Each row of a before or after table is a point. One or more steps were done to the points. Then noise was added and the rows were shuffled. The steps act on columns, c1 being the first. Name the steps. A step turns or swaps two columns, mirrors them in a line or flattens them onto one, adds a multiple of one to another, or multiplies or shifts one. Angles are multiples of 10 degrees, from the lower column toward the higher: turns from -170 to 170, lines from 10 to 170 but not 90. Use the fewest steps. Two steps may share a column if one is a turn and the other turns, adds or multiplies; they go together, in the order done. Otherwise the lowest column goes first.

Before:
[[ 0.19  0.09]
 [ 0.10  0.06]
 [-0.74 -0.33]
 [-0.36  0.53]
 [-0.20  0.16]
 [ 0.11  0.80]
 [-0.11  0.28]
 [-0.43  0.58]
 [-0.11 -0.17]]
After, 9 rows:
[[ 0.14  0.29]
 [-0.71  0.36]
 [ 0.20 -0.08]
 [-0.21 -0.02]
 [ 0.69  0.44]
 [ 0.15  0.70]
 [-0.02  0.26]
 [ 0.12 -0.05]
 [ 0.18  0.64]]
Steps: turn c1 and c2 by -50 degrees

Before, 12 rows:
[[-0.17 -0.17 -0.15]
 [-0.08  0.60  0.29]
 [ 0.03 -0.28 -0.35]
 [ 0.80 -0.31 -0.12]
 [ 0.13 -0.03 -0.04]
 [-0.37  0.23 -0.33]
 [ 0.44  0.13  0.29]
 [-0.13  0.37  0.38]
 [ 0.15  0.35 -0.21]
 [ 0.08  0.40 -0.20]
 [ 0.24 -0.29 -0.11]
 [-0.03  0.37 -0.71]]
After, 12 rows:
[[ 0.26 -0.44 -0.10]
 [ 0.44  0.58  0.31]
 [ 0.09  0.11 -0.19]
 [-0.09  1.06  0.27]
 [ 0.04 -0.78 -0.33]
 [ 0.79 -0.49 -0.14]
 [-0.14  0.94  0.37]
 [ 0.14  0.01 -0.21]
 [ 0.14 -0.09 -0.03]
 [-0.15 -0.40 -0.16]
 [-0.39 -0.26 -0.33]
 [-0.03 -0.68 -0.74]]
Steps: add 1.5 times c3 to c2

Before:
[[-0.25 -0.20  0.25  0.04  0.08 -0.34]
 [-0.06 -0.11 -0.56  0.40  0.37 -0.60]
 [-0.09 -0.07 -0.29  0.05  0.29  0.57]
 [ 0.05 -0.28 -0.60  0.31 -0.26 -0.20]
 [-0.04  0.69 -0.62 -0.08 -0.03 -0.67]
 [ 0.04  0.12 -0.51  0.15  0.35  0.16]
 [-0.05 -0.09  1.53 -0.03  0.31 -0.09]
 [-0.32  0.35  0.18  0.40 -0.65 -0.39]
 [-0.07 -0.30 -0.11  0.18  0.16 -0.52]
 [-0.14 -0.21 -0.30 -0.16 -0.02 -0.29]
 [-0.53  0.15 -0.51  0.10  0.27 -0.42]]
After (11 x 6):
[[-0.27 -0.17 -0.86  0.06 -0.05 -0.68]
 [ 0.79 -0.76  1.06 -0.26 -0.19 -0.09]
 [-0.29  0.18 -0.43 -0.38 -0.05  0.15]
 [-0.22  0.41 -0.35 -0.53  0.16 -0.59]
 [ 0.00  0.31  0.08 -0.22  0.06 -0.52]
 [ 0.34  0.10  0.20 -0.10  0.00 -0.35]
 [ 0.22  0.34 -0.64 -0.28 -0.05 -0.43]
 [-0.36  0.53 -0.21  0.06  0.40 -0.21]
 [ 0.36 -0.26 -0.23  0.37  0.66 -0.38]
 [-0.08  0.25 -0.18 -0.29 -0.10  0.55]
 [-0.02  0.38 -0.10  0.09 -0.14 -0.28]]
Steps: turn c1 and c3 by -150 degrees; turn c2 and c3 by -140 degrees; turn c4 and c5 by 120 degrees

Before, 12 rows:
[[ 0.39  0.29  0.05  0.43 -0.28  0.04  0.07  0.66  0.65]
 [-0.08 -0.66  0.11 -0.51 -0.18  0.09  0.79 -0.42 -0.22]
 [ 0.74 -0.11 -0.12  0.14 -0.13  0.08  0.49 -0.31  0.12]
 [-0.12  0.15 -0.55  0.67  0.52 -0.14 -0.46 -0.16  0.11]
 [ 0.21  0.64 -0.82  0.44 -0.24 -0.37  0.00  0.50  0.56]
 [ 0.83  0.13  0.34  0.16 -0.64  0.00  0.65  0.41  0.20]
 [ 0.40 -0.19  0.08  0.25 -0.87  0.26  0.43 -0.11 -0.10]
 [ 0.04  0.03  0.30 -0.39 -0.25 -0.17  0.31 -0.67 -0.30]
 [ 0.01 -0.18 -0.67 -0.34  0.20  0.46 -0.16  0.31 -0.46]
 [-0.12 -0.45 -0.04 -0.28  0.24  0.05  0.59 -0.34 -1.10]
 [ 0.07 -0.28 -0.49  0.01  0.31 -0.56 -0.53 -0.24 -0.22]
 [-0.10 -0.35 -0.31  0.08 -0.03 -0.35  0.11 -0.02 -0.22]]
After (12 x 9):
[[-0.38 -0.33 -0.03 -0.50 -0.15  0.61 -0.77  0.07  0.13]
 [-0.30 -1.00  0.11 -0.32  0.19  0.34 -0.61 -0.07 -0.40]
 [-0.14  0.04  0.10  0.61  0.32 -0.20  0.38 -0.24  0.06]
 [ 0.32  0.49 -0.18  0.43 -0.48 -0.75  0.12  0.39  0.31]
 [-0.24 -0.57  0.00  0.05  0.11 -0.02  0.46 -0.18  0.42]
 [-0.57  0.07 -0.09  0.16 -0.21  0.14 -0.23  0.68  0.08]
 [ 0.03 -0.40 -0.03  0.11 -0.05  0.05 -0.11 -0.06  0.32]
 [ 0.06  0.15 -0.18  0.15 -0.44 -0.15 -0.31  1.08  0.03]
 [-0.25  0.05 -0.20  0.24 -0.78  0.34 -0.31  0.48 -0.15]
 [-0.58 -0.33 -0.03 -0.40 -0.13 -0.10 -0.30 -0.11 -0.01]
 [ 0.41  0.68 -0.07  0.45 -0.26 -0.19  0.16  0.60  0.13]
 [ 0.36 -0.28 -0.05 -0.32 -0.06  0.35  0.18  0.04 -0.50]]
Steps: turn c1 and c8 by -110 degrees; turn c7 and c8 by 160 degrees; turn c2 and c6 by -60 degrees; turn c2 and c9 by -60 degrees; flatten c3 and c5 onto the line at 70 degrees

Before (11 x 11):
[[-0.02  0.36  0.26  0.00  0.08  0.07  0.28 -0.21 -0.82  0.65  0.22]
 [-0.04  0.03  0.02  0.12  0.09 -0.24 -0.15  1.12 -0.03  0.00 -0.02]
 [ 0.01 -0.12 -0.18 -0.09 -0.30 -0.15 -0.12 -0.09  0.06  0.37  0.28]
 [ 0.08 -0.12 -0.10 -0.37 -0.15 -0.71  0.08 -0.01  0.02 -0.09 -0.05]
 [-0.03 -0.31 -0.14  0.06  0.59  0.26  0.19 -0.40 -0.47 -0.17 -0.01]
 [ 0.29  0.41  0.47 -0.37 -0.18  0.31  0.24  0.14  0.09  0.62  0.29]
 [ 0.27 -0.44  0.05 -0.21 -0.09  0.27  0.20  0.31 -0.08  0.05 -0.73]
 [ 0.01  1.05 -0.26 -0.34 -0.39  0.32  0.00 -0.15  0.00  0.14 -0.04]
 [ 0.03 -0.36 -0.19 -0.05  0.50 -0.10 -0.09 -0.39  0.14  0.07 -0.56]
 [-0.51 -0.28 -0.02 -0.24 -0.30  0.29  1.26 -0.03 -0.08  0.31 -0.77]
 [ 0.06  0.42  0.00  0.80 -0.04  0.04  0.01 -0.38 -0.07 -0.09  0.31]]
After:
[[ 0.35  0.31 -0.24  0.07  0.68 -0.74  0.03  0.43  0.02 -0.17 -0.03]
 [ 0.26  0.41 -0.07 -0.20 -0.15  0.19  0.19 -0.65  0.09  0.05 -0.83]
 [ 0.01 -1.05 -0.18 -0.30 -0.34 -0.47 -0.17  0.05 -0.18  0.13  0.01]
 [-0.10  0.38 -0.10 -0.04  0.36 -0.42 -0.22  0.67  0.32  0.08 -0.52]
 [-0.04  0.12 -0.10 -0.10 -0.28  0.00 -0.21  0.25 -0.12  0.34  0.32]
 [-0.27  0.28 -0.80 -0.21 -0.05 -0.27  0.95 -0.14 -0.55  0.28 -1.04]
 [ 0.12 -0.41  0.22 -0.37 -0.29 -0.04  0.46 -0.42  0.14  0.60  0.13]
 [-0.01 -0.02  0.09  0.12  0.08  1.62 -0.06 -1.55 -0.02  0.03  0.00]
 [ 0.04  0.13 -0.15 -0.35 -0.15  0.51 -0.01  0.40 -0.02 -0.10 -0.06]
 [ 0.05 -0.42 -0.04  0.81 -0.04 -0.51  0.01  0.56 -0.04 -0.12  0.30]
 [ 0.61 -0.36  0.00 -0.03  0.32 -0.33  0.41  0.27 -0.43  0.64  0.12]]
Steps: turn c1 and c9 by 50 degrees; turn c5 and c9 by 30 degrees; multiply c2 by -1; turn c3 and c7 by 40 degrees; add -0.3 times c7 to c11; multiply c8 by 2; turn c6 and c8 by -140 degrees

Before (8 x 14):
[[-0.35 -0.04 -0.20  0.27  0.43  0.31  0.12 -0.02 -0.51 -0.39  0.04  0.57
   0.20 -0.29]
 [ 0.36  0.41 -0.34  0.02 -0.27  0.11  0.53  0.08 -0.48  0.34 -0.18  0.17
   0.26 -0.17]
 [ 0.00  0.03  0.15 -0.37  0.41  0.26  0.65  0.27  0.10 -0.36 -0.64  0.28
   0.24  0.52]
 [-0.13  0.38  0.26  0.33  0.42 -0.37 -0.02  0.09 -0.42  0.42 -0.19 -0.27
  -0.13 -0.19]
 [-0.27 -0.01  0.20 -0.26 -0.31  0.51  0.55  0.15  0.14 -0.22  0.05  0.24
  -0.04  0.04]
 [-0.21  0.24 -0.27  0.03 -0.44 -0.24 -0.14  0.58  0.07  0.26 -0.69  0.12
   0.15  0.27]
 [-0.05  0.02  0.26  0.34  0.39  0.49  0.57  0.68 -0.14 -0.21 -0.05  0.11
  -0.59  0.26]
 [ 0.09 -0.08  0.12 -0.43 -0.33 -0.28 -0.01  0.02 -0.53  0.23 -0.06 -0.20
  -0.12  0.44]]
After, 8 rows:
[[ 0.51  0.17 -0.56 -0.32  0.37 -0.19  0.36  0.36  0.10 -0.35  1.93  0.30
   0.26 -0.02]
 [ 0.02  0.35 -0.48 -0.23 -0.31 -0.32  0.26  0.26  0.16  0.27 -0.10  0.19
  -0.04 -0.25]
 [ 0.26 -0.37  0.32  0.08 -0.45 -0.05  0.12  0.94  0.08 -0.96  1.86  0.13
   0.20 -0.19]
 [ 0.27  0.31 -0.56  0.40  0.37 -0.34  0.34  1.09 -0.15  0.14  0.19  0.08
  -0.57 -0.12]
 [ 0.42 -0.17 -0.05 -0.42 -0.30  0.20 -0.07  0.02 -0.51 -0.24  0.09 -0.14
  -0.12  0.14]
 [-0.18 -0.20 -0.14  0.06 -0.24 -0.34  0.69  0.19 -0.51 -0.50  0.37  0.15
   0.24  0.33]
 [-0.20 -0.54 -0.19  0.29  0.41 -0.08 -0.18  0.15 -0.42 -0.58  0.39 -0.30
  -0.17 -0.16]
 [-0.33  0.34  0.09  0.39  0.44 -0.17  0.24 -0.02 -0.52  0.43  0.09  0.51
   0.26 -0.40]]
Steps: swap c1 and c14; turn c2 and c6 by -130 degrees; mirror c3 and c7 in the line at 110 degrees; turn c4 and c12 by -10 degrees; multiply c8 by 1.6; multiply c11 by 3; turn c10 and c11 by -160 degrees
